Each row is a point. Each copy is the shape, with its points in the same order, stretched, turned, moved and blurred by noise. Some copies are also mirrored. Which?

Shape (6 x 2)
[[ 34  12]
 [ 11  26]
 [ 13  -1]
 [-47  51]
 [ 58 -58]
 [ 10 -19]]
Copy 1 (6 x 2)
[[-21 -33]
 [  4 -25]
 [-16  -8]
 [ 48   3]
 [-76 -10]
 [-22   5]]
Copy 1 is: only turned
Copy 2 (6 x 2)
[[ 37  12]
 [ 35 -18]
 [ 16   2]
 [ 22 -81]
 [ -6  77]
 [ -3   9]]
Copy 2 is: mirrored
Copy 3 (6 x 2)
[[ 14  52]
 [ 29  27]
 [  7  30]
 [ 54 -34]
 [-44  85]
 [ -8  31]]
Copy 3 is: mirrored
Copy 4 (6 x 2)
[[-25  40]
 [-11  14]
 [-15  18]
 [-22 -44]
 [ 12  81]
 [  7  29]]
Copy 4 is: only turned

Shape (9 x 3)
[[-38  20 -36]
 [ 28 -42 -21]
 [ 35  20  57]
 [ -3  14  24]
 [ 43  -4 -36]
 [ 24  -2 -34]
 [-23 -45  33]
 [-41 -53 -14]
 [  4   0 -23]]
Copy 1 (9 x 3)
[[ 29  17  21]
 [ 18 -45 -58]
 [-53 -15  16]
 [-18  10  12]
 [ 13 -68  -7]
 [ 13 -48  -1]
 [ -5  40 -66]
 [ 31  35 -73]
 [ 14 -21  -5]]
Copy 1 is: only turned
Copy 2 (9 x 3)
[[-39  15  33]
 [-49 -45 -59]
 [ 44  31 -40]
 [ 20  16   0]
 [-74   4 -61]
 [-65   3 -39]
 [ 39 -56  -4]
 [-10 -70   9]
 [-40  -2 -18]]
Copy 2 is: only turned

Shape (9 x 4)
[[-14  -8  21 -40]
 [ 31  64  26  25]
 [-24   8 -63  11]
 [  0 -21  15  15]
 [  1 -54   5 -22]
 [-39   2 -26 -31]
 [-38  16 -16  13]
 [-11  16  26 -71]
 [ 13  -2 -32 -12]]
Copy 1 (9 x 4)
[[-14 -15 -46  31]
 [  8  -1  -7 -85]
 [-19  60  29  22]
 [ -5 -33  18   4]
 [  9 -31   5  53]
 [-43  29 -28  44]
 [-62  23   4   7]
 [ -8   0 -81  15]
 [ 27  24   7   7]]
Copy 1 is: only turned
Copy 2 (9 x 4)
[[ 28  48  15  16]
 [-48 -12 -40  18]
 [  7 -53  23  -6]
 [-19  24  30 -39]
 [ 29  47  31 -51]
 [ 32   2  29  28]
 [-20 -14  38  18]
 [ 54  58 -11  56]
 [ 23 -14  -8 -19]]
Copy 2 is: mirrored
Copy 3 (9 x 4)
[[ -1 -12 -46 -37]
 [ 95   5  32  34]
 [  4  52   5   2]
 [ -8 -23   0  -7]
 [-53 -33 -44 -25]
 [ -1  31 -31 -36]
 [ 24  31  13 -20]
 [ 25  -2 -66 -43]
 [ -3  12 -22  11]]
Copy 3 is: only turned

Shape (12 x 8)
[[  8  14   9  -1 -39 -16  20  -5]
 [  7 -18 -12  -2   0  11 -29 -27]
 [-16  12 -51 -24  28 -17 -12 -45]
 [ -6  22  -1  50 -22  15   7  44]
 [-11  16   3  39  10  64  15   8]
 [ 17  42 -11 -23  36  -3 -34 -42]
 [ 25 -12  14   5 -25 -21  32   1]
 [  2  19  -7  16  12  59  14  67]
 [  3  35  10 -43 -33 -24  19 -25]
 [-12 -13 -36  12  17  23 -13 -19]
 [-40  12  18  18  11  36  -2  53]
 [-17  24 -41 -17   6  35 -37  -6]]
Copy 1 (12 x 8)
[[ 22  14 -59 -10  12  13 -19  -5]
 [-15 -37 -22  -8  -6 -16  21   6]
 [ 20 -83 -13  27  12 -27  28  -4]
 [  6  42 -12  -2 -13  -7 -39 -40]
 [  7 -12  14 -26 -26 -11 -55  -5]
 [ 23 -84  -4  13 -16  11  34 -23]
 [ 23  23 -37 -11  -3  15  -6  23]
 [-18  14  22  31 -11  18 -66 -24]
 [ 25 -22 -77   7  41  32 -19  -7]
 [ -5 -48   3   0 -11 -35   3   4]
 [-14  20  15   3  29  23 -52 -33]
 [-25 -59 -19  31  14 -18 -14 -34]]
Copy 1 is: mirrored
Copy 2 (12 x 8)
[[-11  38  -9 -27  -9   9  -7  14]
 [ 15 -32  -1 -22  34 -13  25 -21]
 [ 35 -23 -22 -23  24 -66  40  -7]
 [ -4  79   8  35 -16   5  41  -2]
 [ 39  35  16  50 -12  16  34 -39]
 [ 43 -36  25 -28  -7 -58  21 -14]
 [-32  28  -4 -28  -7  10 -22 -10]
 [  6  32  21  63 -63  -4  29   0]
 [ 13   6 -11 -46 -27  -4 -15  38]
 [ 28 -12 -13   5  22 -31  43 -27]
 [ 31  30  24  95 -18  -9  24  17]
 [ 51 -19 -12   4  -6 -34  68  13]]
Copy 2 is: mirrored
Copy 3 (12 x 8)
[[  3 -34 -30  14 -14  34  12  22]
 [-23   2  -6 -12  20 -24   0  10]
 [ -7  16  33 -21  13 -19 -15  53]
 [ 17 -22  -3  39  -5  23  58 -26]
 [  3  49  16  51  25 -10  15 -33]
 [-38  40  16 -10 -28 -15  -5  32]
 [ 17 -31 -32  -3 -12  42   2   6]
 [ 11  27  37  64  -4 -18  -6 -56]
 [ -6 -22 -29  15 -32  18 -17  52]
 [ -5  20  25   1  34 -29   3   6]
 [ 33  15   6  53  -3 -35  26 -33]
 [-32  19  39  25  14 -51  -6  17]]
Copy 3 is: mirrored
Copy 4 (12 x 8)
[[-30  29  10   8  -3  -2  20  17]
 [ 12 -21 -15   8   2  11  18 -16]
 [-14 -35 -38 -13 -14  -7 -17 -18]
 [ -2  24  13  16   0  49  -7  31]
 [  5 -18  34  28   8  35  -6  -2]
 [ 32 -36 -14  -9  27 -25 -17  -1]
 [-25  31   9  -8  -6   5  28 -10]
 [ 20  -2  48   7 -20  48 -11  20]
 [-25  17  13   0   0 -41  14  31]
 [ -1 -32 -18  10 -12  26   0 -16]
 [ 18  23  22  39 -13  33 -31   6]
 [ 26 -41  -8  23 -18  10  -3  19]]
Copy 4 is: mirrored
